Each row of a before or after table is a point. One or more steps were done to the points. Then noise was added and the rows were shuffled. The steps act on columns, c1 being the first. Name the steps. A step turns or swaps two columns, mirrors them in a line or flattens them onto one, adds a multiple of one to another, or multiplies or shifts one. Angles are multiples of 10 degrees, from the lower column toward the higher: turns from -170 to 170, lines from 10 to 170 but not 90. Use the fewest steps. Two steps may share a column if one is a turn and the other turns, adds or multiplies; they go together, in the order done. Otherwise the lowest column goes first.

Before (12 x 3):
-0.030, 0.010, -0.032
-0.030, 0.023, -0.038
-0.025, -0.005, -0.002
-0.011, -0.013, -0.034
-0.029, 0.000, 0.076
-0.017, 0.016, 0.134
-0.024, 0.007, -0.040
0.014, -0.004, -0.005
-0.023, 0.064, -0.029
0.008, 0.008, -0.039
-0.044, -0.007, 0.013
0.029, 0.025, 0.014
After (12 x 3):
-0.020, 0.003, 0.010
-0.014, -0.008, -0.026
-0.013, -0.015, -0.035
-0.014, -0.009, -0.029
-0.008, -0.001, -0.004
0.014, 0.007, 0.018
-0.006, -0.014, -0.031
0.001, -0.016, -0.030
-0.008, 0.041, 0.124
-0.010, 0.002, -0.005
0.005, 0.001, -0.002
-0.011, 0.022, 0.068
Steps: multiply c1 by 0.4; flatten c2 and c3 onto the line at 70 degrees

Before (13 x 6):
0.015, -0.042, -0.003, -0.028, -0.040, -0.018
-0.014, 0.062, -0.005, -0.003, 0.001, 0.003
0.002, 0.107, -0.015, -0.027, 0.023, 0.010
0.080, -0.040, 0.031, 0.005, -0.033, 0.036
-0.004, -0.017, 0.027, 0.000, 0.022, 0.017
0.044, 0.045, -0.001, -0.020, -0.032, -0.027
0.017, -0.009, 0.006, 0.007, -0.031, -0.006
0.013, 0.029, 0.068, 0.001, -0.029, -0.013
0.019, -0.035, 0.030, 0.018, 0.055, -0.009
0.008, -0.025, 0.022, -0.003, 0.010, -0.027
0.017, -0.002, 0.074, -0.029, -0.017, -0.009
0.026, -0.029, -0.017, -0.010, 0.051, -0.032
0.022, -0.005, 0.020, -0.003, 0.008, -0.039
After (13 x 6):
-0.032, 0.029, 0.062, 0.001, -0.088, -0.025
0.013, -0.043, 0.006, -0.020, -0.100, -0.035
-0.020, -0.017, 0.018, 0.000, -0.039, 0.034
-0.009, -0.025, 0.022, -0.002, -0.051, -0.055
0.011, 0.106, -0.012, -0.019, -0.037, 0.020
0.034, 0.045, 0.027, -0.015, -0.092, -0.053
-0.007, 0.062, -0.012, -0.003, -0.059, 0.005
0.042, -0.039, 0.075, 0.004, -0.092, 0.073
0.031, -0.029, 0.003, -0.007, -0.010, -0.064
0.004, -0.006, 0.028, -0.002, -0.052, -0.078
-0.005, -0.035, 0.035, 0.013, -0.004, -0.018
-0.035, -0.001, 0.067, -0.021, -0.077, -0.018
0.009, -0.009, 0.016, 0.005, -0.091, -0.013
Steps: turn c1 and c3 by 40 degrees; multiply c4 by 0.7; shift c5 by -0.060; multiply c6 by 2

Before (9 x 8):
-0.033, 0.019, -0.029, 0.015, 0.003, -0.064, -0.030, 0.034
-0.007, 0.011, -0.001, -0.028, -0.007, 0.034, 0.065, -0.018
-0.040, 0.032, 0.024, -0.023, 0.025, -0.054, -0.042, 0.026
-0.039, 0.066, 0.029, 0.015, -0.013, 0.003, 0.000, -0.003
0.033, 0.059, -0.034, -0.032, -0.003, 0.004, -0.003, -0.056
-0.002, 0.000, 0.002, 0.006, 0.030, 0.026, -0.013, 0.011
0.055, -0.040, -0.004, 0.027, 0.039, -0.016, 0.038, -0.002
-0.012, -0.096, 0.001, -0.032, -0.034, 0.000, -0.028, -0.063
0.036, 0.051, 0.011, -0.004, -0.018, 0.028, 0.021, 0.018
After (9 x 8):
0.010, 0.006, -0.008, 0.007, 0.023, 0.030, 0.010, -0.004
-0.019, 0.026, -0.020, 0.015, -0.014, 0.000, 0.033, 0.065
-0.059, -0.003, 0.014, -0.026, -0.014, 0.033, -0.025, 0.018
-0.001, 0.037, -0.020, -0.004, -0.022, 0.025, -0.041, 0.034
0.009, 0.046, 0.001, 0.015, 0.014, -0.063, 0.042, -0.015
0.018, 0.023, -0.035, -0.022, 0.034, -0.048, 0.056, 0.023
-0.005, -0.025, 0.006, 0.027, 0.042, -0.010, -0.066, -0.031
0.019, -0.100, 0.040, -0.032, -0.034, -0.007, 0.026, -0.043
0.019, 0.023, 0.061, -0.032, -0.004, 0.002, -0.027, 0.059
Steps: mirror c1 and c7 in the line at 150 degrees; turn c3 and c8 by 140 degrees; turn c2 and c8 by 50 degrees; turn c5 and c6 by 10 degrees

Before (10 x 11):
0.023, 0.056, -0.031, 0.019, -0.031, -0.034, -0.051, 0.029, 0.012, -0.021, 0.044
-0.003, -0.032, 0.008, -0.010, 0.012, 0.001, 0.044, 0.003, -0.029, -0.004, -0.011
0.013, -0.006, -0.017, -0.048, 0.002, -0.014, 0.058, 0.048, 0.055, -0.015, 0.030
-0.055, -0.014, -0.028, -0.012, 0.008, 0.011, 0.020, 0.004, 0.056, -0.015, 0.054
-0.015, 0.028, 0.061, -0.047, -0.043, -0.034, -0.024, 0.002, -0.018, -0.006, 0.005
0.008, -0.024, -0.033, -0.004, 0.047, -0.009, 0.008, -0.061, -0.021, 0.012, 0.040
-0.022, 0.037, -0.020, -0.046, 0.008, 0.002, -0.003, 0.013, 0.018, -0.006, 0.013
-0.053, -0.026, -0.003, -0.016, 0.076, -0.053, -0.039, 0.031, 0.079, 0.048, -0.024
0.021, -0.010, 0.007, -0.021, 0.049, 0.025, -0.024, -0.037, -0.034, -0.005, 0.047
0.013, 0.050, 0.018, -0.008, 0.039, -0.048, 0.017, 0.025, 0.025, -0.043, -0.032
After (10 x 11):
-0.029, 0.033, -0.020, -0.045, 0.009, 0.014, -0.003, -0.007, 0.026, 0.010, 0.017
0.025, 0.051, 0.021, -0.010, 0.036, -0.049, 0.014, 0.008, 0.024, 0.060, -0.031
0.006, -0.006, 0.006, -0.022, 0.052, 0.025, -0.022, 0.043, -0.036, -0.011, 0.045
0.004, -0.009, -0.015, -0.047, 0.002, -0.015, 0.058, -0.037, 0.059, 0.040, 0.028
-0.043, -0.031, -0.001, -0.012, 0.075, -0.059, -0.046, -0.053, 0.077, -0.037, -0.021
-0.067, -0.009, -0.029, -0.015, 0.001, 0.012, 0.022, 0.007, 0.056, 0.017, 0.053
0.010, 0.059, -0.030, 0.023, -0.036, -0.040, -0.051, -0.022, 0.017, 0.035, 0.042
-0.023, 0.030, 0.061, -0.042, -0.038, -0.037, -0.026, 0.006, -0.018, 0.007, 0.008
0.002, -0.038, 0.004, -0.011, 0.010, 0.001, 0.041, -0.002, -0.037, 0.011, -0.009
-0.001, -0.026, -0.034, -0.006, 0.050, -0.009, 0.002, 0.051, -0.019, -0.047, 0.038
Steps: add -0.3 times c11 to c1; multiply c10 by 1.3; turn c8 and c10 by 150 degrees

Before (8 x 12):
-0.027, -0.003, -0.022, 0.002, 0.017, -0.038, 0.021, 0.024, -0.044, -0.024, -0.045, 0.006
-0.004, -0.044, -0.021, 0.040, 0.030, -0.036, 0.053, 0.044, 0.009, -0.029, -0.022, 0.039
0.020, -0.010, -0.021, 0.003, 0.060, -0.026, 0.051, -0.007, 0.039, 0.008, -0.015, 0.031
-0.036, 0.013, 0.024, 0.000, 0.016, 0.036, -0.008, 0.040, 0.054, 0.029, -0.020, -0.029
0.055, 0.022, 0.012, -0.001, 0.002, 0.022, -0.019, 0.027, -0.005, 0.031, 0.037, -0.039
0.027, 0.007, 0.010, -0.038, -0.020, -0.005, -0.019, 0.044, 0.010, 0.077, 0.042, -0.036
0.018, 0.005, -0.016, 0.002, -0.018, -0.067, -0.064, 0.008, -0.014, 0.004, 0.078, -0.027
-0.005, -0.020, -0.056, 0.012, 0.048, 0.000, 0.048, 0.013, 0.010, -0.012, 0.006, 0.077
After (8 x 12):
0.010, 0.014, -0.034, 0.024, 0.002, 0.004, -0.049, 0.026, -0.026, 0.029, -0.015, -0.037
-0.013, 0.001, -0.037, -0.018, -0.027, -0.040, -0.067, 0.045, -0.009, 0.079, -0.033, -0.034
0.004, -0.011, 0.023, 0.015, 0.065, -0.027, 0.054, -0.010, 0.056, 0.013, 0.036, 0.028
-0.006, 0.005, -0.001, -0.008, 0.019, 0.022, -0.043, 0.037, 0.041, 0.025, 0.044, -0.031
0.018, -0.035, 0.032, 0.028, 0.027, -0.019, 0.012, 0.040, 0.032, -0.027, 0.023, 0.035
0.009, 0.002, -0.050, 0.009, -0.016, -0.072, -0.073, 0.008, -0.029, 0.002, -0.072, -0.029
0.003, -0.012, 0.033, 0.011, 0.050, 0.011, 0.030, 0.014, 0.049, -0.016, -0.012, 0.076
-0.007, -0.006, 0.044, -0.013, 0.017, -0.024, -0.007, 0.024, -0.040, -0.025, 0.029, 0.007
Steps: flatten c1 and c4 onto the line at 60 degrees; multiply c2 by 0.7; turn c3 and c11 by 130 degrees; add 0.7 times c5 to c11; add -0.5 times c10 to c6; add -1 times c8 to c7; add 0.5 times c12 to c9
